Every row gives one point. The points of each table are mixes of a few directions, plus a little noise. Count the directions of each table, and those that both share. Where both have some left over, give the other angles between the two spaces (their principal angles), to ten degrees, smallest first.

First:
[[  8  60]
 [ -2 -19]
 [ -1  -5]
 [ -5 -43]
 [  1   8]]
Second (5 x 2):
[[-13  10]
 [  4  -2]
 [ 43 -32]
 [-42  32]
 [  9  -7]]
Directions: first 1, second 1, shared 0; angles 60

First (4 x 3):
[[-60  32  35]
 [ 53   6  42]
 [ 14 -19 -33]
 [ -5 -19 -44]]
Second (6 x 3):
[[ 59 -18  -3]
 [  7   0   7]
 [ 24 -25 -45]
 [-24  29  51]
 [-53  35  47]
 [-19 -21 -56]]
Directions: first 2, second 2, shared 2

First:
[[ -2  28 -25   2]
 [ -4 -42   0  -1]
 [  5 -54  50  -5]
 [ -3  48 -35   3]
 [  3  34   3   1]
 [  7  45  17   2]
 [ -6 -59  -8  -2]]
Second, 8 rows:
[[-39 -18 -20  60]
 [-46  28   3 -18]
 [ 27 -26 -16 -29]
 [-14   8   3  10]
 [ 46   1  13 -39]
 [-29  -9 -13  29]
 [ 16  29  29   5]
 [ 41 -16   0 -17]]
Directions: first 2, second 3, shared 1; angles 70

First:
[[ 38  11 -19   4  -3  22]
 [-49  -7  10   6  -3 -29]
 [ 14 -12  49 -12  19 -40]
 [  0   2 -26  -4  -6  41]
 [-24   3  -4  13  -8 -22]
 [ 21   2 -11  -6   1  28]]
Second (8 x 6):
[[ 16   4  -7   1  -1   9]
 [ 54  14 -21   3  -2  29]
 [ 24   5 -10   0   0  14]
 [ 60  16 -23   3  -2  32]
 [-41 -10  15  -1   3 -22]
 [-27  -7  11  -1   1 -14]
 [-60 -14  22  -1   2 -31]
 [-27  -6  11   0   1 -15]]
Directions: first 3, second 1, shared 1

First, 8 rows:
[[ 59   3  -7 -31 -14 -28]
 [-34   3 -16 -10  29 -20]
 [ 17  29  -8 -39  25  13]
 [-42  -5  14  16 -18  11]
 [ 20  10   8   2   2  27]
 [-15 -13  -3  19   2  -6]
 [ 11  -7   1  24   3  13]
 [-18 -18  13  20 -34 -13]]
Second (7 x 6):
[[  3   2  15   4   7  -9]
 [ -4  -3 -21  -4  -9  12]
 [ -2  -1  -8  -1  -2   4]
 [ 10   7  49   9  22 -31]
 [ -6  -5 -28  -5 -12  18]
 [-12 -10 -60 -12 -26  37]
 [ 10   9  52  10  23 -33]]
Directions: first 4, second 1, shared 0; angles 80

First (8 x 8):
[[ 10 -11  43   1   1  26 -28  18]
 [ -3 -22 -19   5  -6  -1  -5  24]
 [  6 -23  23   6  -3  19 -27  30]
 [ 11  23  59  -5   6  21 -14 -16]
 [  2  53  34 -14  12  -5  21 -56]
 [-10 -14 -51   4  -4 -21  12   9]
 [-11   4 -54  -1  -2 -28  28 -12]
 [ -7 -10 -33   4  -3 -12  10   8]]
Second:
[[ -1  40   4  10  -7  -4   7   2]
 [ 27  47   6  17  11  27 -30   6]
 [-22 -47  27  -8   0 -33   4   3]
 [-39  11  22   1   8 -48  11  -4]
 [-19 -29  -7 -12  20 -37   6 -21]
 [ 49 -30   1   2 -23  57 -17  20]
 [-10  -5  25   2 -16  20  -6  30]
 [  5  -2 -60 -14   7  26  11 -17]
 [ 22  24  -4  11 -31   1  26  -2]
 [-10  -6 -16  -9  29  -9 -12 -15]]
Directions: first 2, second 5, shared 1; angles 50

First, 8 rows:
[[ -1 -23  -5  22   9  13  -5   0 -10]
 [ -6  -2  22 -25  14  -7 -13 -15  16]
 [  0   9 -16 -22 -26 -20  16   8  -1]
 [ 11  -7   5  17 -18  -5 -10  15   6]
 [-11   8 -10  -8  20  11  14 -14 -11]
 [  6  21  -1  12   0   9   5   4  -1]
 [  4  17  -1   3  -2   3   3   3   1]
 [ -2 -25   3   1   1  -3 -10   0   0]]
Second (10 x 9):
[[  0   1   0  -1   0  -1   0   0   0]
 [  1 -18  -1  15   2   6  -6   3  -3]
 [  0   7   0  -6  -1  -2   2  -2   2]
 [  0   6   1  -5   0  -1   2  -1   1]
 [ -1  25   2 -21  -3  -8   8  -4   6]
 [ -1  17   1 -14  -2  -6   6  -2   4]
 [  3 -60  -4  51   8  19 -20   9 -14]
 [  1 -20  -1  16   3   7  -7   3  -5]
 [ -1  26   2 -23  -3  -8   9  -5   6]
 [ -1  15   1 -13  -2  -5   5  -2   4]]
Directions: first 4, second 1, shared 1

First:
[[  5 -25 -12 -19   7  28   2   8 -23  -1   8]
 [  9  -7  -2 -14   4  13  -4   4 -10   4   3]
 [ 12  21   9   4  -5 -12 -13   0  10  10  -6]
 [  9  26   6  18 -13 -16 -17   4  14  11 -10]
 [-12   1  -6  25 -13  -7   1   3   4  -4  -5]
 [-30 -16  -4  11   3  -7  26 -12   4 -20   3]
 [  5 -39 -15 -33  15  41   7   9 -33  -4  14]
 [ 18  14   6  -6  -2   0 -16   5   1  13  -3]
 [-27  -2   5   9   5 -20  25 -18  15 -18   2]
 [ 11  27  14   2  -1 -19 -11  -5  17   9  -6]]
Second, 10 rows:
[[-28   2  -8  45 -21 -19   9  -1  13 -12  -8]
 [  5  -7 -10   6  -9  13  -9  12 -11   4  -2]
 [ 12   2   0  -7   0   7 -10   6  -6   7   0]
 [  5 -29   4 -60  38  26  22 -13 -19  -8  20]
 [ -9  13   4  18  -7 -18   2  -5  15  -3  -5]
 [ -4 -12 -10   6  -5  10   1   7  -9  -3   0]
 [-19   2   2  14  -1 -16  14 -10  12 -11  -1]
 [ 40  24  13 -24   4   5 -30   8  -2  25  -3]
 [-12   7   6   7   1 -16   9 -10  13  -7  -1]
 [ 10   0  -1  -6   0   8  -8   6  -6   6   0]]
Directions: first 3, second 3, shared 3

First (9 x 12):
[[ -4   7  11  -5   6  -5   4  -4   8   6  -2  18]
 [-10  21  36 -16  24 -18  12 -13  28  18  -6  58]
 [  8 -16 -25  12 -18  13  -7  10 -20 -13   4 -43]
 [  6 -13 -22  11 -15  11  -6   8 -18 -11   5 -38]
 [  5 -11 -17   7 -12   9  -6   7 -13  -9   4 -28]
 [  7 -15 -26  10 -16  13  -8  11 -21 -12   5 -41]
 [ -8  19  32 -14  19 -15  10 -13  26  15  -7  51]
 [-10  22  37 -15  24 -18  11 -14  29  18  -7  60]
 [  6 -15 -24  11 -15  11  -6  10 -19 -11   4 -39]]
Second, 10 rows:
[[ -2   6   5  -3  -8 -29   4  -6  16  -4 -13  21]
 [  1   2  -4   3  -5 -16  -4  -1   5   0  -7  11]
 [  6 -14 -23  11  -9  25  -9  10 -25  -7  11 -42]
 [ -9   5  36 -24  -4 -16  33 -14  32 -18 -10   9]
 [ -8  13  31 -12  51  57   2  -2  -8  35  28  21]
 [  0  14  -6  14  37  23 -29   6 -19  44  16  38]
 [ -1   0   3  -4 -11 -20   7  -4  12 -10 -11   4]
 [  8 -22 -28   8 -36  -2   1   8 -15 -32  -3 -58]
 [ -4   7  15  -9  -7 -31  12 -10  23  -7 -15  24]
 [  7 -11 -28  15 -10  11 -16  11 -23  -3   5 -28]]
Directions: first 1, second 3, shared 1

First (8 x 12):
[[ 21   9   9 -23  25 -26 -17 -10  -5  -4  10  -7]
 [ 43  16  17 -43  50 -55 -35 -23  -9  -7  19 -12]
 [-22  -7  -9  23 -26  27  18  11   5   3 -10   6]
 [ 47  15  18 -48  54 -60 -38 -22 -10  -7  22 -13]
 [-37 -14 -14  37 -43  45  29  18   8   4 -17  11]
 [-32 -12 -12  32 -37  40  25  15   6   5 -13  10]
 [-26 -10 -10  25 -31  33  22  12   7   3 -13   6]
 [  4   1   2  -5   5  -5  -4  -2  -1  -1   2  -1]]
Second:
[[ 43  17  -9   2  -1 -18 -43 -27  13  26  21  19]
 [-60 -26  42  16 -10  25  47 -20 -10 -16 -46 -18]
 [ -4 -24   8  10  -6  32  29  51  14 -21   7 -19]
 [  5  15 -36  -1  -8   0  -7  23  -1   7  13  15]
 [ 13   0  25 -36  45 -15  24  12   0 -22  16 -20]
 [ 51  -5  -1  26 -22  15 -37  -3  34  25  27  10]
 [-27  19  -3 -24  23  -8  39 -15 -13   1  -2  13]
 [-42 -11   7  24 -28   4  -8 -30 -20   3 -45  -4]
 [ 22  16 -30 -17  10 -34 -41  11 -17   1  10   3]]
Directions: first 1, second 5, shared 1
